Every row gives one point. Examples show where two turns around zero, p and q, send a point. Where does a point land after both, in the order given? Backwards means that the second turn is done in reverse. Each puzzle has new turns, and all numbers are rounded.

Turn p:
-20 -269 -368 => 178 110 -406
38 -89 101 => -23 -137 -13
-7 55 251 => -140 -139 165
-124 156 220 => -221 -8 198
27 93 -253 => 159 216 -38
86 54 48 => 47 -41 93
Turn q:
76 79 -199 => -159 65 149
57 -75 -146 => -170 -30 16
-230 24 136 => 230 -137 19
75 31 490 => 349 177 -306
20 49 -56 => -33 33 61
2 -107 -225 => -216 -108 62
Where do these land?
p, then q: 74 209 -90 => 117 206 -30
p, then q: -178 -349 57 => -209 -302 148
p, then q: -37 164 42 => 169 37 -12
q, then p: 46 -227 145 => 138 144 -186
q, then p: -10 326 -24 => -31 -118 303
q, then p: 104 -124 -129 => -145 110 -98

Turn p:
-55 -176 -146 84 -171 -42 => -45 197 138 -88 -148 -63
-162 16 135 -31 290 -141 => -144 -309 53 -99 103 100
31 -458 -62 255 -121 166 => -266 262 54 80 -415 33
298 117 59 -113 95 -191 => 90 -46 -321 -181 129 41
92 59 18 -281 -1 -29 => 53 -70 -159 -34 123 -207
-61 169 -130 150 109 171 => 203 -103 110 143 -98 138
-143 273 125 -65 -202 65 => 110 70 125 178 306 -44
Turn q:
17 -3 -47 -227 -158 -123 => 35 171 229 -90 38 37
-35 94 93 435 -35 264 => -75 -153 -412 116 214 -143
-282 22 -139 -25 15 -87 => 20 238 -78 111 -97 151
211 -123 -46 472 69 20 => -338 -266 -296 -121 29 -32
-7 -163 79 -252 68 36 => 124 -98 234 65 -39 129
-145 2 -177 -203 -185 -47 => -17 290 170 74 56 88
157 119 356 -64 93 -82 => 288 -185 17 -219 -36 -136
85 51 -120 -136 133 20 => -38 0 137 65 -165 -96
Where do these land?
q, then p: -9 -3 50 -127 68 -185 => 21 100 -124 96 103 -109
p, then q: -27 -70 -140 12 -403 11 => 197 146 -91 -219 -56 -262
q, then p backwards: 83 -13 -111 -92 209 -47 => -81 -174 -131 62 78 100
p, then q: -172 130 -82 397 -141 -209 => 333 -212 65 135 126 -283
q, then p: 241 -34 140 -77 19 -133 => -181 -11 -139 -34 91 -203
q, then p: -178 -73 -110 184 152 -73 => 161 120 188 110 -135 -75
q, then p: -165 194 93 -44 85 -133 => 227 150 -150 -42 36 -33
p, then q: 123 -20 -87 -81 -124 492 => -293 100 -291 -288 122 -95
p, then q: 106 -111 248 -173 134 277 => -283 124 -245 46 -32 227

Turn p:
112 -49 -54 39 227 30 256 -52 194 => -233 206 90 149 5 -1 83 131 163
-188 -116 82 -91 -110 169 -135 -42 -206 => 105 -129 -128 -286 -82 -83 120 -14 -111
210 -53 -26 125 177 -97 -68 -128 66 => 50 0 -35 244 104 -58 29 142 176
97 -51 -60 206 -8 71 11 159 91 => -14 103 -16 -9 147 146 -107 177 2
105 240 -103 225 234 27 128 -76 102 => -66 226 -51 337 43 174 112 42 15
-59 16 310 -96 -141 10 -115 63 -41 => 79 -224 164 -123 37 -56 49 -23 -205
18 -3 47 -177 -400 101 -72 -28 -133 => 235 -27 92 -321 60 -69 -12 -223 -50
13 -26 -12 371 -59 -100 165 -148 184 => 159 198 157 162 -129 180 -32 243 103
-211 123 -349 -430 381 -153 -134 128 152 => -501 -257 -267 143 -119 54 -92 -337 209
-98 -82 166 -172 -301 -59 -36 123 -409 => 187 -95 -5 -297 -67 -287 -150 -138 -301
Turn q:
296 175 -70 -228 185 -65 68 41 -110 => -137 -90 296 255 -188 95 -86 20 4
59 79 15 -167 34 303 -191 -117 -190 => 70 109 55 -43 -413 -63 -37 -110 -85
-226 -134 400 218 15 -107 148 -11 190 => 96 49 -121 -247 381 30 -133 245 -188
-47 -139 63 228 -53 79 267 283 60 => 89 -22 145 -149 363 58 190 -80 -110
-42 207 -170 -258 -54 -17 13 -45 -82 => -150 103 -56 259 -194 47 86 -31 -20
152 78 -217 6 64 110 31 -247 -84 => 192 -24 57 158 -247 42 76 47 158
94 404 -156 -48 149 64 -194 -49 -16 => -74 -235 -9 196 -364 -111 86 77 -88
-39 -258 216 187 -320 -142 -103 39 217 => 0 -73 -286 -316 302 115 -148 -111 74
-117 -293 2 124 162 23 -11 142 113 => -16 45 112 -251 213 -180 58 63 111
20 182 -79 -26 56 -243 5 25 -341 => -7 -27 44 406 8 -145 -136 -97 -58
-149 -299 -3 -35 -238 -4 -33 -61 243 => -64 164 -238 -267 139 113 43 -24 200
Where do these land?
q, then p: 175 60 149 22 -131 10 -24 22 342 => -175 -23 -131 -356 22 -58 86 4 79
p, then q: -129 45 105 -126 -65 -130 -71 22 82 => 82 133 -64 -147 29 33 -142 -59 58
q, then p backwards: -160 -417 39 138 124 36 211 -24 -255 => 450 -47 -9 59 -306 57 161 -96 -79
q, then p: 60 -145 -114 17 -49 311 113 121 -259 => 151 119 276 159 19 -153 245 -92 -23
q, then p: -235 -104 -322 17 -8 224 165 105 -49 => -112 300 263 240 -126 -21 47 -89 -67
p, then q: 69 71 -34 -172 -121 -381 -343 23 40 => 135 -76 -56 -292 -31 -74 -245 47 373
p, then q: 278 229 24 155 177 -168 47 -63 122 => 268 -287 27 -85 126 -146 37 135 -127
p, then q: -38 -17 -147 226 132 237 -54 147 -62 => -66 17 144 110 -114 -144 312 -84 -21
q, then p: 246 95 -29 -72 3 57 53 -206 243 => -60 51 77 -351 163 128 -2 71 -1
q, then p: -192 -26 -110 210 -220 249 201 -55 -177 => 29 389 45 243 133 -145 93 -117 68
q, then p backwards: 41 174 214 -186 162 -336 -34 110 -52 => 37 7 80 26 195 -256 83 381 58
q, then p: -114 36 224 -229 -4 -111 -263 -204 25 => 122 -185 -217 -109 -4 199 -192 -237 -5

Turn p:
-5 94 107 81 -86 -108 -209 231 -158 -188 188 -172 => -327 -47 88 12 264 -66 134 -157 -41 -178 28 9
407 124 -223 260 -129 40 -121 262 146 -139 65 -128 => -106 -353 48 363 203 95 -168 -54 53 -233 193 -127
165 312 -280 164 -195 -36 116 112 286 56 318 -103 => 137 -171 -17 420 24 140 -60 -306 -184 -265 -18 -212
112 16 -54 325 -274 125 29 59 184 -20 190 -201 => -58 -100 89 272 -90 185 13 -280 70 -204 242 -75
-84 -50 8 -226 193 292 6 -105 53 275 30 132 => 204 130 -322 -32 -25 107 24 6 39 320 -51 93
-127 6 320 -77 37 -138 -37 124 28 -257 -141 124 => -102 -62 240 -325 114 11 9 7 112 -2 -229 91
-66 -220 -42 -163 55 122 174 -185 -129 50 21 291 => 7 123 -156 -205 -231 109 -83 149 -130 267 -14 -61
-74 -84 190 -115 -140 -135 8 183 -79 287 -134 79 => 125 -94 54 -182 26 -24 392 104 25 102 -4 -94
-296 -60 24 -246 55 -28 -4 -156 -278 104 -219 270 => 86 138 -202 -436 -126 -162 89 223 -85 111 -102 50
31 39 -39 227 299 88 109 -205 -52 119 -41 66 => 190 91 2 15 -55 -168 -255 -68 -59 202 183 78
-151 -38 -274 37 171 226 133 -115 65 6 -147 -86 => 213 276 -155 27 -53 36 -246 75 111 -65 110 -8
182 -43 -199 34 172 -46 250 -16 53 -181 141 -317 => -93 238 159 370 51 0 -246 26 -6 -29 -7 -185
-85 -153 152 -81 -47 -321 -309 -20 38 -71 -41 28 => -130 -71 182 -96 34 -9 221 186 -86 -86 -117 305
-9 56 309 -220 -110 -81 -146 -169 -155 -40 -229 18 => -145 -99 -11 -201 -135 -253 177 91 180 61 -214 138
Turn q:
40 -181 198 -285 101 241 -95 142 208 279 251 68 => 242 -170 -150 206 331 -143 9 178 -23 244 -204 -159
121 -200 79 -297 160 -81 19 235 75 270 6 19 => 161 0 64 3 357 -140 -189 10 -42 56 -231 -212
-75 -108 -103 134 109 -6 -11 -168 -118 -274 228 -30 => -21 -189 -91 -35 30 37 51 -4 -45 -182 250 282
183 309 -255 212 18 -195 194 50 9 92 180 151 => -284 315 -127 -86 119 25 54 -280 -191 142 77 139
-34 -128 263 158 -179 80 -320 232 19 91 -147 -145 => 8 -285 -41 -24 -235 196 -73 104 -48 39 -265 -300
134 -169 22 154 33 -83 73 249 161 295 248 130 => -83 -51 -91 -11 258 -30 -114 -4 -395 250 -122 -77
-277 219 -50 -32 93 -206 174 206 -12 -128 -73 3 => -39 203 169 215 45 195 -38 -215 -42 -177 160 -101
-243 -172 -212 -36 -68 -190 -150 -178 -184 50 -59 -76 => 123 -103 276 -301 36 153 174 19 16 -127 100 37
23 -7 84 34 37 -4 95 -137 286 -201 -90 -158 => -15 -41 31 99 -139 -22 -263 53 158 117 215 65
219 -234 142 -84 -117 -90 210 -81 -222 -123 -63 66 => -6 138 -29 -164 -26 -195 -177 275 -76 -267 -38 67
4 263 -283 155 -130 82 222 -104 -217 162 -178 -137 => 75 331 101 -142 -292 42 153 -246 -53 50 -94 225
-53 6 260 133 137 195 -265 -262 -54 -124 -24 188 => -238 -297 -19 164 -86 -32 183 219 203 -65 -90 151
-135 -126 -83 22 -61 158 -115 -74 -84 -167 -208 311 => -105 -144 159 26 -167 -233 271 82 -2 -172 78 -88
60 227 194 -189 -275 54 109 -192 114 -224 -122 -189 => 89 264 -127 61 -277 51 -118 212 332 23 149 -36
33 301 -257 -78 143 46 -140 81 19 3 51 -201 => 92 29 -127 -10 46 96 77 -405 209 71 13 10
Where do these land?
p, then q backwards: -67 -225 -153 -277 -110 -37 340 24 -147 -55 226 162 => -2 90 156 142 -448 -148 -19 262 10 184 -38 83
p, then q: -42 115 135 232 245 46 135 218 -13 -42 -263 27 => -43 -129 -97 10 318 2 -211 81 290 127 -78 -18
p, then q backwards: -15 97 -94 277 5 -15 156 -133 -42 59 -57 133 => 4 -194 -167 17 -72 36 131 109 91 -142 -105 -150
q, then p backwards: 69 110 -267 -115 -23 200 -321 28 141 340 -14 -136 => -2 177 406 -169 12 154 180 115 28 295 -18 134
p, then q: -215 -155 291 -35 -63 77 167 374 9 39 386 110 => 365 153 84 272 -36 -84 79 90 199 78 -201 387
p, then q: 95 -101 -1 -49 228 151 -423 7 -15 -170 -32 -44 => -161 -196 162 202 231 -96 230 -157 -128 36 69 -115
p, then q backwards: -156 -152 217 -139 -100 47 13 -157 -77 125 -179 -48 => 74 142 -93 -29 -222 134 -73 -281 -64 57 -113 10
p, then q: -150 -121 -208 22 57 -136 -470 -149 233 -8 -27 63 => -273 -17 -120 124 27 -330 221 -44 -210 -279 42 -129
q, then p: -70 -15 35 3 -255 -5 -90 -80 -96 -258 -12 -67 => -178 -6 -62 79 5 248 9 -60 22 -145 -69 -182
q, then p: 304 306 111 86 116 -14 185 -109 66 29 -158 -283 => 261 -312 -232 -60 -110 -1 36 -46 -8 -209 -67 298
q, then p backwards: -351 183 83 41 115 12 -5 -192 -218 -320 235 173 => -18 -219 -146 102 -253 -13 -417 97 148 69 76 -302
p, then q: 58 -166 -65 -27 18 -109 218 245 -104 39 214 -157 => 123 28 -56 187 -86 263 -98 -116 -14 -19 -164 239
p, then q backwards: 389 210 -9 76 -173 -436 114 130 53 171 -262 62 => -262 -491 62 -139 92 286 -211 103 86 13 -211 156
q, then p: 51 20 -122 -69 33 155 -9 -34 273 90 -160 -40 => 149 -88 120 179 -125 -58 223 -4 -49 61 11 89
q, then p: 99 -105 49 -26 -93 63 -10 -173 -63 -39 102 44 => 28 -51 6 -35 129 112 12 115 -106 -28 -66 -145
